Each row of a before or after table is a point. One or more steps were done to the points. Then noise was added and the rows were shuffled. The steps act on how far a point lies along the listed directions, d1 being the first. Write out the steps. A step turns or swaps two directions, mirrors them in a line or flattens them onto one, adds a multiple of one to another, or multiplies one. Angles are multiples of 10 degrees, from the lower direction toward the higher: turns from -170 to 170, lines from 10 to 170 but not 90. Use the fewest steps. Two steps may share a direction if one is a turn and the other turns, adds or multiplies; they go together, in the order done. Otherwise the lowest direction goes first.
(in the rows, 128 means zero)

Directions:
(1): [166 117]
(2): [139 166]
Before (14 x 2)
[[121 108]
 [100 110]
 [141 136]
 [139 100]
 [177 125]
 [ 75  90]
 [ 88  96]
 [114  87]
 [168 115]
 [185 143]
 [122 109]
 [148 129]
 [ 99 115]
 [160 136]]
After (14 x 2)
[[156 147]
 [149 105]
 [176 160]
 [104 105]
 [142 136]
 [129  85]
 [ 91  72]
 [127 108]
 [142 140]
 [104  83]
 [169 132]
 [175 141]
 [105 107]
 [126 103]]
Steps: turn d1 and d2 by 20 degrees

Directions:
(1): [156 128  88]
(2): [110 172 115]
(3): [ 93 106 103]
Before (8 x 3)
[[156 177 112]
 [109 154 129]
 [143 145 138]
 [147 109 143]
 [117 140 107]
 [114 140  89]
 [128 120 118]
 [172 161 115]]
After (8 x 3)
[[123 118 140]
 [114 186 117]
 [128 134  98]
 [103 162 133]
 [154  75 131]
 [ 87 132  80]
 [ 83 170 143]
 [ 81 181  77]]
Steps: turn d1 and d3 by 120 degrees; multiply d2 by 2

Directions:
(1): [118 120 111  76]
(2): [111 139 178 113]
(3): [ 87  92 126 142]
(4): [161  87 146 122]
Before (10 x 4)
[[128 114 138 152]
 [100 154 175 159]
 [142 105  74 104]
 [141  91 124 151]
 [152 140 134 142]
 [ 92 175 121 143]
 [116 111 117 140]
 [ 98 155 153 110]
 [147 107  81 119]
 [113 143 205 175]]
After (10 x 4)
[[126 155 176 152]
 [149 128 148 121]
 [134 101  75  56]
 [131  94  95 144]
 [144 153 150 104]
 [105 141 125 111]
 [110  71 127 121]
 [127  84  92  84]
 [141 136 131 101]
 [133 158 184 167]]
Steps: turn d1 and d2 by -160 degrees; turn d3 and d4 by 120 degrees

Directions:
(1): [174 127  89 122 150 130 115  84]
(2): [ 86 125  94  91 106  98 112 111]
(3): [107 152 119 167 102 167  98 105]
(4): [120  71 160 113 123 154 120  97]
(5): [140 129 123  97 134 155  76 169]
(6): [134 118  92 113  99 169 172 143]
Before (8 x 8)
[[ 89 119 135 103 106 165 114  96]
 [148 115  59  89 122 179 107 141]
 [112 140  93 114 136 125  94 125]
 [162 143 120 121 162 129 178 118]
 [122 111 145 132 103 135  45  89]
 [138 161 150 178 140 137 164 121]
 [161 140  72  75 118 145 132 136]
 [124 114 158 165 148 132 146 157]]
After (8 x 8)
[[146 131 132 123 132 178 112 142]
 [114  85 145  80 127  86 144  77]
 [179 176  91 173 122 103 139 111]
 [122  84 138 129 157  83 139  56]
 [132 173 138 151 154 127 104  99]
 [104 116  86 110 125 113 142  98]
 [136 108 154  85 156 140 134 144]
 [129 128 143 170 138 154 128 164]]
Steps: turn d1 and d3 by -50 degrees; add -1 times d4 to d2; turn d4 and d6 by -130 degrees; multiply d5 by -1

Directions:
(1): [ 77 153  89 115 137 129 166 110 110]
(2): [155 172 101 160 124 132  98 127  86]
(3): [148 105  87 147 157 101 121  88 157]
(4): [121 160 164 134  99 124 123  69 147]
(5): [164 109 124  76 116 125 137  98  88]
(6): [ 98 105 140 143 114  67 111 130  95]
Before (9 x 9)
[[155 174 171 113  71 140  91  84 108]
 [137 101 151  98 122 145 122 159  88]
 [ 90 168 115 156 148 137 128 153 157]
 [159 129 132 111 113 147 125 165  83]
 [224 119 153 134 120 172 118 180 133]
 [164 157  63 143 147 109 104  62 155]
 [ 92 128 116 115 149 117 143 105 148]
 [130 125 129 111 123 164 157 167 104]
 [108 156 119 102 136 146 155  95 122]]
After (9 x 9)
[[152  98 143 108 113 130 121 161  94]
 [ 99 149 105 124 147 128 139 103 134]
 [132 129 118 129 120 136 138 159  85]
 [134 116 112 137 121  62  95  86 140]
 [218 121 147 162 113 135  93 177  98]
 [148 137 192 102  70 115  92  85 128]
 [104 149 122 119 124 110 132  96  89]
 [146 109 136 100 131 164 127 149 103]
 [ 81 155 128 167 140 107 120 156 142]]
Steps: turn d1 and d2 by 30 degrees; turn d2 and d6 by 110 degrees; multiply d3 by 0.7

Directions:
(1): [159 104 179 160 170 136 124 129 143  95 109]
(2): [104 113 114 108 156 200 128  94 118 121 128]
Before (10 x 11)
[[110 156 102 106  85 119 131 134 117 165 153]
 [134 107 132 143 142 117 127 123 128 123 121]
 [147 149 150 133 102  80 105 135 144 133 132]
 [130 139 138 141 118  79 124 140 128 128 136]
 [134 103 145 134 180 160 138 134 137 114 117]
 [105 145 105 106  69  68 123 179 118 161 142]
 [ 73 148  36  83 104 176 118  93  94 152 149]
 [154 154 154 156 119  39 105 155 132 123 137]
 [167 126 156 162 123  59 102 152 129 113 130]
 [138 113 150 139 155 183 122 123 122 118 130]]
After (10 x 11)
[[122 155 112 118  55  28 122 201 127 164 138]
 [130 140 137 144 115  81 126 143 128 126 137]
 [128 104 128 138 146 130 128 119 128 122 120]
 [161 120 153 155 130  80 103 143 124 111 130]
 [147 152 150 154 125  52 102 149 132 120 140]
 [132 109 144 128 163 202 117 113 121 111 131]
 [ 95 165  48 101  81 113 120 122 102 157 152]
 [123  96 139 130 193 189 136 121 131 112 114]
 [144 152 146 135 106  82 104 135 147 131 132]
 [124 166 109 118  69  77 130 155 123 166 154]]
Steps: add 0.7 times d1 to d2

Directions:
(1): [113  77  86 131  88 115  87 119 145 173 140 131 122 148]
(2): [137 162 145 117 118  87 122 162 140 127 191 159 126 165]
(3): [ 94 134 133 107  72 136 156 150 104 118 129  76 159 151]
(4): [171 124 126 168 133 104  99 170  83 138 101 121 165 135]
(5): [111 137 145 137 106 148 105 149 144 101  71 159  95 175]
(6): [108  83 155 116 136 132  78 146 121  71 155 123 134 100]
Before (14 x 14)
[[136  85  94 144 104 139  97 132  85 143  81  91 152 105]
 [136 101 146 114 190 133  97 119 123 103 150 137 135  71]
 [141 108 137 129 177 138 116 100 125 102 139 124 136  57]
 [112 102 119 132  72  88 117 155 123 170 114 115 147 188]
 [147 122 152 121 175 115 118 144 119 102 202 139 131 105]
 [159 125 117 143 106  87 142 146  93 145 141  84 160 166]
 [145 133 146 105 185 157 165  92 127  79 117 153  98  79]
 [133 131 139 112 152 161 135 129 121 110  72 145 129 132]
 [141  83  96 155  80  80 106 145 113 192 131 131 146 176]
 [119 141 119 129  89  98  97 197  92 104 125 123 142 169]
 [170 138 131 166 164 151 120 123 112 117  78 142 125 122]
 [140 119 128 151 194 148 107 105 133 117  65 151 114  89]
 [112 134 128 130  88 137  86 149 108 120 110 141 131 184]
 [124 118 145 111 183 139 136  92 130 102 155 118 106  75]]
After (14 x 14)
[[144 120 127 153 195 146 110 102 135 115  66 148 113  89]
 [136 110  88 147  96 145 115 125  92 159  63  99 142 121]
 [108 127 133 129  90 135  81 153 109 110 115 139 131 183]
 [126 127 148 108 155 164 129 132 119 101  83 144 131 126]
 [172 140 137 136 174 104 130 151 101 132 187 134 147 112]
 [166 115 132 136 193 119 112 125 101 135 139 131 159  75]
 [130  97  96 148  72  89 118 132 133 197 117 146 124 193]
 [121 151 115 130  84  99 105 194  97 114 118 125 139 178]
 [101 107 125 126  68  97 122 144 135 168 109 122 132 198]
 [151 124 148 112 188 148 155  97 109  77 127 144 115  68]
 [163 121 126 145 178 123 128 105 108 129 132 117 152  66]
 [148 145 113 136  99 102 161 133 112 155 120  96 137 190]
 [157 145 132 159 161 160 127 118 123 112  72 152 116 129]
 [144 120 137 125 187 127 135 102 107 119 156 110 128  68]]
Steps: turn d4 and d6 by -40 degrees; turn d5 and d6 by 30 degrees

Directions:
(1): [ 76 151 125 146 148 105 139 184 114 103 131  99 104 126 190 128 134 112]
(2): [134 157 155 116  82 115  92 163 166 160 160 138 170  96 152 105 139 132]
(3): [153 114 159 124 141 211  99 152 101 123 119 113 136 117 163 145  99 146]
(4): [132 173 121 125 178 157 141 122 210 102 121 121 137 128 121 117 105 115]
(5): [139 133 125 132 145 130 165 152  95 118 154  76 158  90  80  84 133 151]
(6): [108 144 147 170  92 159 173  82 130 152  95 126 115 106 157  88 135 136]
Before (8 x 18)
[[125  94 133 162  73 130  94 107 122 153 118 181 126 147 208 157 119 106]
 [180 106 153 107 117 187 103 145 124 146 142 139 144 117 119 135 122 163]
 [ 98 159 123 138 140  98 114 189 142 130 141 118 131 120 155 135 131 124]
 [123 130 109 138 134 151 129  58 156 127  83 171  93 175 153 165 133 105]
 [125  92 118 127 113 122 132 126  94 142 125 107 126 133 110 124 125 141]
 [179 119 132  52 148 127  26 224 141 105 200 140 172 129 106 176 101 148]
 [160  91 141 116  87 137  89  94 140 152 131 188 121 135 118 134 137 108]
 [137 134 132 131 122 136 149  75 160 139 120 159 129 125 106 121 128 130]]
After (8 x 18)
[[160 112  94  92 196 136 107 147 109  88 145 114 139 158  83 170 124 124]
 [108 156 135 149 129 128 127 173 131 142 135 112 137 103 151 119 129 138]
 [121 186 137 153  86 116 201 127 148 147 166  88 172  47  80  19 150 171]
 [113  96 118 133 102 116 133 109 107 149 114 121 114 141 126 127 128 134]
 [147  92  92 118 131  56  98 174 107 116 188 134 169 138 105 148 129 109]
 [165  93 129 105 119 115 105 140 116 131 166 144 143 116  76 113 140 120]
 [137 142 117 124 105  93 154 110 175 149 142 154 129 122  92 102 156 137]
 [154 117 138 108 146 155 106 120 137 121 133 154 134 136 120 156 113 131]]
Steps: multiply d1 by 0.7; mirror d3 and d4 in the line at 80 degrees; turn d5 and d6 by 120 degrees

Directions:
(1): [136  85 167 130 105 124 127 167 110 114 183 149 181 114 123  86 136 102
 151 121]
(2): [139 103  91 139 110 123 122 101 129  81 130 169 124 119 170 100  81 157
  94  86]
(3): [117 135 146 121 107 165 139 123  68 195 131 166 107 135  99 119  90 133
 106 109]
(4): [ 52  72 135 106 104 105 143 121 116 114 132 103  78 119 123 123 128 152
 152 138]
Before (8 x 20)
[[114  99 128 121 100 133 139 116  93 141 128 167 115 122 132 113  88 151
  102  98]
 [129 121 126 136 118 131 132 112 119 125 134 152 121 118 141 116 114 141
  123 111]
 [129 126 135 123 117 137 124 131  96 145 134 146 130 133 112 113 114 120
  110 112]
 [118 153 106 130 144 116 126 112 142 126  97 107 105 133 131 153 134 149
  115 137]
 [144 153 116 126 153 132 124 131 165 116 109 106 129 140 126 150 150 107
  122 146]
 [115 131 123 126 122 117 128 122 138 120 122 113 120 128 132 138 136 133
  130 137]
 [151 157 120 134 140 138 135 120 139 126 111 130 129 137 134 135 135 133
  120 128]
 [120 133 128 123 117 137 120 128  99 157 131 142 124 137 115 118 114 125
  125 112]]
After (8 x 20)
[[109 115  99 122 152  92 123 122 204  52 104  68 110 130 151 154 170 124
  143 160]
 [153 159 164 124 103 191 142 131  36 248 131 204 133 142  81 119  72 122
   80  94]
 [125 158  88 134 154 106 123 106 165 102  87  97 104 133 145 159 139 152
  116 142]
 [118 142 126 126 140 123 140 120 143 123 109 103 108 136 126 145 152 138
  138 144]
 [110 137 143 117  99 166 128 125  49 213 134 174 108 142  93 111  85 127
  109  98]
 [136 136 108 133 130 110 120 118 160  95 118 114 130 127 150 138 139 133
  125 133]
 [146 152 145 136 127 151 131 125 102 171 133 152 133 127 113 126 125 121
  124 118]
 [118 133 158 116 102 164 135 133  48 203 139 169 116 140  82 109  91 120
  100 104]]
Steps: multiply d1 by 1.3; turn d2 and d4 by -120 degrees; multiply d3 by 3

Directions:
(1): [173 168 129 150 155 117 134 131 144 164 158 129 144 175  93  93 115 129
 174 161 138  94  93 151 155 162 183 145 129 141 162 124]
(2): [141 114 161 117 127 133  56  75 154 145 127 119 172 119 143 156 152  87
 122 140 166 128 130 128 149  87 132 151 159 116 160  74]
(3): [103 139 110 168 135 134 130 158 175 162 130 158 159 144 155 109 139 146
 150  93 185 129 131  74 135 139  76  86 122 100 158 131]
(4): [142 125 107  96 126 143  80 124 175 138 143 114 100 144  44 156 157 161
 114  98 101 113 104  96 101 116 121 143 100  95 139 155]
(5): [147 131 187 130 155  72 141 140 105 151 120  83 150 165 128 131 170 156
 125 108 113 112  96 131  98 107  74 111 123 170 105 100]
Before (8 x 32)
[[174 164 140 147 167 140 100 136 152 158 152 141 141 173 103 105 119 122
  174 149 150  89  98 133 167 161 170 138 140 131 163 130]
 [203 159 136  91 138 124 114  84  93 133 155  95  87 137  70 125 112 113
  131 188  64 114 102 199 158 142 235 205 122 159 129 120]
 [135 137  91 144 129 104 197 177  67 105 135 124  96 139 105  84  83 142
  129 143  65 127 141 172 119 186 163 119  97 164  90 156]
 [173 148 119 115 120 162 129 119 134 122 136 125  91 133  50 123 109 114
  129 163 105 122 112 166 142 148 200 169 120 123 143 160]
 [139 162 139 124 144 125 120 122 165 162 152 149 152 146 125 124 130 124
  145 141 151 113 102 135 156 138 175 129 138 135 143 110]
 [136 139 148 151 162  97 130 152 155 176 138 122 160 165 126  97 160 161
  161 101 172 115  96  98 121 144  69  97 128 132 154 112]
 [166 159 137 140 147 111 159 149 113 150 125 134 137 164 126  91 131 128
  162 150 141  99  96 144 147 155 138 137 131 126 153 136]
 [115 114 131 160 129 102 217 149  61  95 108 123 118 115 200 108 115 138
  113 148 127 131 147 163 128 151 101 106 132 179  87 123]]
After (8 x 32)
[[135 157 121 111 132 141 122 120 160 144 151 154 128 131 112 130 118 122
  136 146 135 118 111 140 154 142 192 139 134 128 135 129]
 [122 177  92 198 140 147 156 147 155 177 143 187 165 135 204  65  94 114
  183 142 207 141 148 108 201 179 144 105 135 113 182 116]
 [122 148 111 172 115 169 163 142 136 129 118 174 138 112 159  92  88  94
  149 155 182 149 154 140 173 160 156 118 143 114 157 142]
 [133 119 103 140 138 123 125 149 171 148 135 118 117 159  93 140 175 189
  112  85 138 103 106  84 104 133  60 107  96 112 139 144]
 [179 132 154  95 152 101 116 109 108 135 148  88 108 148  62 119 138 138
  139 154  93 106  86 170 119 141 163 165 131 158 129 120]
 [168 156 114 124 137 135 131 136 135 144 131 140 120 156  96 103 129 126
  155 149 136  99  99 136 149 152 158 152 126 101 165 150]
 [117 137  81 166 131 124 141 172 143 145 138 149 141 148 118  92 111 142
  141 109 136 127 143 110 133 170 118  97 103 115 142 137]
 [165 155 119 133 148 163 104 125 140 129 148 153 117 145 105 111  96 105
  163 163 136 102 117 147 172 166 201 153 142 123 155 145]]
Steps: turn d1 and d5 by -30 degrees; multiply d2 by 0.4; turn d3 and d4 by 150 degrees

Directions:
(1): [156 126 142 118 162 128 109  95 138  94  94 147 151  90  90 114 100 137
 169 147  92  81  86 105  89  97 114 158 129 113 121  96 136 191 128 146
  91 119  79 159  77 114 142 145 131 167 126 142]
(2): [103 118 135 136 192 159 150  74 122 133 123 103 160 119 148 148 136 178
 145 114 164 113 130 122 135 182  97 115 132 164 148 126 100 117 127 133
 119 101 180 183 135 112 164  73 112 179 133 107]
(3): [156 124 107 100 153 106 139 153 122 143  92 125 128 112 145 134 126 147
 116 148 156 136 169 101 188 106 119 187 128  85  62  95 146 137  95  93
  93 121 176 128 160  99 136 154 145 147  77 103]
(4): [125 152 147 123 145 130 184 109  83 135 157  82 159 165 143  95 128 126
 168 120 187 145 117 126 123  77 165 123 115 134  76  87 102 145 125 107
 140 178 124 147 105 118  91 144 111 118 180 146]
(5): [107 173  83 137 103 104 138 128 132  83 104 156 133 138 118 128 105 178
 160 121 125 148 138  76  93 137  81 100 126 105 124 140 119  74 133 163
  89 164 169 117  94 114  94 156 128 106 150  75]
Before (8 x 48)
[[ 95 129 124 144  94 112 117 136 142 146 159 117  98 155 147 146 141 118
  104 118 118 144 144 151 148 172 131  96 130 120 163 173 128  87 123 128
  157 122 145 103 150 160 125 100 136 106 139 117]
 [128 120 108 132  99 115  97 162 174 157 127 163  98 108 126 146 137 119
   99 146 100 132 150 141 158 172 118 146 136 122 142 163 160 117 118 127
  107  90 138 102 167 139 141 128 145 136  78 106]
 [114 137 130 145 114 134 150 117 105 143 167  91 125 152 150 123 133 125
  142 100 154 152 142 142 123 132 148  86 120 154 126 135 101 107 131 130
  155 161 130 129 130 148  94 108 108 114 181 138]
 [116 128 137 126 148 138 172 127 105 165 143  88 144 144 150 117 142 126
  144 110 187 137 156 144 171 122 158 129 135 145 108 103 111 131 120 106
  157 130 141 141 146 106 142 114 111 128 131 130]
 [113 105 130 141 148 135 115 113 146 132 120 132 134 100 140 147 142 138
  121 133 111 123 125 133 132 179 111 119 136 164 172 165 123 113 146 140
  137  94 152 141 145 136 161  83 129 162 116 110]
 [109 123 156 128 143 139 171 109 100 172 154  81 137 138 156 135 159 121
  122 117 179 145 139 155 155 146 165 111 126 146 117 121 120 129 112 101
  154 125 153 137 154 112 134  99 115 132 140 133]
 [101 143  96 127 105 119 137 127 132 111 116 130 120 140 146 154 124 167
  131 106 125 150 158 105 133 147 105 106 124 122 146 146 124  76 134 146
  124 147 171 121 135 137 122 109 124 114 109  91]
 [147 103 157 113 196 150 152  77 109 142 116  96 154 111 133 118 129 128
  136 132 153  89 118 128 147 126 131 169 124 141 120  94 109 184 118 114
  144 101 111 173 130 115 161  96 101 184 119 150]]
After (8 x 48)
[[149 131 120 110 118 105 141 165 139 178 138 123 122 132 147 119 138 114
  117 154 155 149 159 133 185 111 152 180 124 100  66 113 154 144 101  85
  105 125 142 113 171 122 114 159 145 135  91 118]
 [135  99 133 122 170 125 127 125 131 151 114 116 136  95 152 146 143 141
  117 142 137 129 146 125 173 150 123 155 134 145 123 133 134 135 123 108
  129  98 167 141 163 123 161 100 134 172  95 111]
 [ 89 189  54 128  71  85 154 139 130  69  94 157 121 158 137 145 100 204
  164 106 123 176 173  56 104 128  73  93 122  84 118 144 122  35 137 172
   83 195 202  98  99 121  70 153 126  80 133  43]
 [118 128 114 148  80 122 102 142 143 132 152 132  94 137 128 145 130 113
  111 107 102 143 145 146 118 155 125  82 128 145 171 168 119  95 138 150
  155 136 114  99 136 164 106 112 118  99 152 130]
 [117 131 108 130  74  86 108 171 144 149 144 126  81 152 148 140 137 107
   94 135 109 154 163 142 174 140 138 130 126  87 126 159 151  94 107 112
  145 128 142  82 163 152 115 133 153  90 113 112]
 [154  51 214 118 234 194 145  55 103 188 150  64 157 102 144 122 152  82
  110 126 153  60  94 190 164 141 173 170 125 192 154  90 104 238 126  90
  197  54  63 200 159 136 212  40  90 216 117 212]
 [117 102 175 138 131 159 146 123 112 178 171  92 126 146 138 113 155  75
  122 110 149 123 126 190 156 129 186 110 140 175 156 125 115 156 137 110
  200 113  77 134 147 134 156  95 104 119 141 172]
 [120  89 192 134 128 152 138 122 116 198 176  82 115 133 149 131 173  67
   85 122 142 125 116 203 154 148 204 110 126 169 156 140 137 164 122  91
  199  96  87 126 168 142 155  81 114 127 129 181]]
Steps: add 0.7 times d1 to d2; turn d3 and d4 by 80 degrees; multiply d5 by 3

Directions:
(1): [157  79 130 106 130  96 129  87 138 103 115 130 152 137  86 132 105 104
  97 141 145  75 150 142  80 112 100 166 143 134 139  88 110 140 110 147
 147  82 130 154 101  98 101 148 120 152  84 119 111 155  93 151 129  94
 177 125 159 199  91 153 139 101  89 165]
(2): [184 115 148 139 112  77 142 129 145 152  89 125 115 175 150 179  88  75
 122  96 121 138  91 175 139 172 129 134  78  97 149  97 141 116 155  93
 128  81 147  73 160 115 142 114 138  94 163 126 146  95 122 162 106 142
 103 128 115 152  86 106 124 146 123 139]
(3): [178 155 139 153 166 111 119  88 156 160 168 131 126  96 109 137 107 159
 138 132 132 118 143 161 126  60 131 154 127  96 155 114  99 104 118 103
 137 167 132  92 142  85 109 105 122 160 108  79 178 119 115 131 124 142
 101 221 138 113 162 150  95 119 147 116]
(4): [122 147 175  68 106 134 169 155 123 149 127 139  92 104 116  78  96 140
 132 146 159 161 125 141 173 159  71 148  94 132  99  92 120  76  86 113
 114 128  99 145 100 142 138 136 124 132 135 128 142  97  73 116 158 139
 175 167 117  86 111 121 121 135 107 186]
(5): [143 142 105 107 131 134 104 129  70 106 129  98 111 113 130 143 129 135
 156 170 173 141  84 175  55 105 131 116  61 137 171 148 111  83 170 150
 121 136 104 169 105 155  79 125 154 100 136 143 115 158 104 122 102 114
 116 136 104 131 102 149 100 182 152 123]
(6): [139  96  92 135 131 105 152 133  95 150 159 112 179 110 130 159 133 129
  93 149 100 117 141 108 199 122 174  96  93 158 111 142 139 126 114  99
 139 100 117 118 144 187  67 114 166 120 102  67 124 166 116 123 178 172
 154 150  86 142 101 137 138 130 132 141]
Before (10 x 64)
[[215  66  91 159 126  46 151  94 152 162  98 125 181 164 111 206  94  75
   73 110  99  73 150 159 140 132 168 140 112 117 142 103 126 146 129 109
  155  57 149  74 152 110  90 107 128 129  95  83 147 118 107 177 148 138
  120 143 137 202  63 128 137 114 115 155]
 [ 61 115 120 109 102 170 133 162 114  99 126 146 122 116 118  77 159 145
  129 136 111 129 147  85 138 149 133 111 168 171  94 143 140 158 125 159
  123 131 117 186  80 170 133 149 124 126 120 160  98 148 148 106 157 126
  172  76 147 103 147 110 151 129 121 122]
 [183  78  66 178 131  83 114  91 132 125 130 119 179 161 132 194 122 105
   95 101  81  76 159 121 134 105 191 110 152 118 142 132 144 184 143 109
  142  63 172  76 186 119 108 127 134 132 100  88 136 139 158 159 129 128
  112 126 118 212  97 147 157  90 137 119]
 [183  68 112 175 157  79 120  67 159 130 132 120 166 157 117 173 117  87
  113  88 109  65 148 125  78  96 142 166 138 105 152 113 131 179 145 122
  159  91 168  92 173  84  89 140 145 139  97  93 116 156 135 171 112 112
  128 116 153 226 109 149 126 110 114 125]
 [147  71 119 172 110  94 114  83 166  87  59 132 150 189 109 160  99  72
  101  93 120  78 111 149  53 153 112 160 165 102 162  96 141 199 147 149
  158  53 167 118 138  61 164 152 106 134 149 163  85 135 133 194 104  94
  131  60 172 219  98 122 141 110  97 126]
 [ 56 133 135 135 113 177 153 164 155 112 111 160 120 148 153 110 143 114
  130  99 108 149 129  77 159 175 131 112 187 130  83 149 175 161 116 128
  116 150 136 136 124 132 186 147 111 130 146 157 127  94 148 130 150 130
  118  71 139  75 170  98 152 116 120 126]
 [120 124 150 125 130 142 142 144 155 151 147 140 140 120 121 104 138 141
  118 117 108 125 137  92 173 135 105 117 163 143  97 111 132 132  85 108
  120 152 117 107 122 120 164 134 112 157 118 108 137 123 146 105 163 146
  146 127 138  93 162 124 148 106 109 134]
 [ 79 159 151 125 129 166 111 141 130 106 131 120 121  99 123  89 149 154
  129 120 143 138 145  99 114 129 115 124 169 122  87 145 108 118 129 157
  129 172 124 121 131 111 143 128 124 148 132 148 129 118 141 102 125 131
  112 142 132  84 174 103 132 124 138 119]
 [105 147 131 131 123 152 132 158 112 145 126 127 103 120 164 125 134 149
  136 134 115 159 106 124 158 136 140 115 104 138 135 163 147 114 128 133
  120 126 137 133 119 168 132 108 113  95 154 132 141 129 151 128 128 143
  123 115 114  85 137 111 127 152 121 111]
 [100 141 137 103 103 165 140 158 110 151 129 123 132 114 147  96 120 152
   96 145 131 134 148 100 182 152 118 103 131 128  93 126 138 115  93 107
  120 134 100 142 106 151 117 115 117 138 113 119 148 118 110 107 166 134
  151 143 110  78 132 131 117 123 144 153]]
After (10 x 64)
[[133  87  64 140 151 122 132  91 127 128 160 133 201  87  75 125 150 158
   81 160 111  60 207  88 124  63 165 131 187 161 109 148 104 159  88 162
  155 132 122 157 103 127  67 127 110 183  41  84 123 166 115 125 182 120
  157 153 157 163 128 160 139  86 125 141]
 [105 147 130 133 122 152 129 157 111 144 125 127 104 119 165 124 134 149
  135 135 111 157 105 120 154 136 144 114 106 136 141 168 148 116 127 132
  118 124 141 129 120 165 129 110 113  92 158 131 143 133 151 126 127 145
  123 111 113  87 136 111 128 153 121 109]
 [131  96 140 127  84 108 146 157 135 130  80 144 111 177 148 144 113  79
  121  96  96 139 104 141 147 200 139 118 112 132 126 112 157 149 163 117
  127  73 143 119 124 154 149 130 136  83 162 157 118 110 144 151 126 144
  137  71 130 137  96  86 145 151 116 128]
 [146  82 100 166 172 116 111  65 148 117 166 122 176 118  97 133 140 133
  118 114 114  58 174  93  72  57 140 165 173 126 138 133 119 179 121 146
  159 130 151 130 149  87  77 148 137 167  70  88 113 176 134 141 128 103
  145 130 163 204 143 168 127  96 118 118]
 [146 112 158 132 122 119 149 149 162 159 128 138 133 145 134 131 118 114
  113  99 105 131 118 116 178 161 107 121 139 126 107  95 139 125 101  91
  117 125 127  81 138 115 173 127 118 137 136 110 145 109 143 122 155 153
  138 123 132 108 140 111 148 117 108 136]
 [ 81 124 138 144 112 156 156 161 163 124  96 160 120 170 163 134 127  89
  130  84 100 149 113  95 159 193 135 115 168 119  94 137 177 162 131 113
  120 130 146 112 140 127 194 140 117 113 162 155 131  84 151 144 137 135
  103  63 135  88 157  91 150 120 119 127]
 [128 145 169 134 116 121 123 144 144 127  96 118 112 141 144 134 114 107
  125  92 138 146 112 140 126 170 115 127 124  97 107 116 121 106 152 128
  129 133 138  74 159 101 155 117 132 116 161 149 144  90 136 131 103 145
   91 139 120 104 136  84 130 139 132 127]
 [ 91  86  97 167 136 147  95  77 153  65 104 136 167 135  84 109 141 130
  106 128 126  64 152 101  38  95 115 154 220 130 141 131 124 210 115 187
  159 107 149 174 106  68 148 163  94 172 108 161  70 172 140 156 123  76
  153  71 187 190 148 150 143  90 103 113]
 [123 130 143 108  90 141 149 162 119 159 106 121 127 140 161 124 103 123
   94 126 127 137 127 123 186 185 120 103 107 115 103 111 147 112 107  90
  120 105 110 115 122 148 127 107 124 116 132 124 153 104 108 122 155 139
  140 134 100  92 109 118 121 133 139 158]
 [145  94  50 173 150 123 104  85 121 109 165 122 185 120 111 153 148 154
   99 128  88  67 191  87 125  61 190 110 190 138 128 153 125 189 120 132
  142 103 156 113 160 122  95 131 124 162  69  81 129 163 157 132 148 119
  131 139 127 189 133 168 155  77 145 112]]
Steps: multiply d2 by -1; turn d3 and d4 by 10 degrees
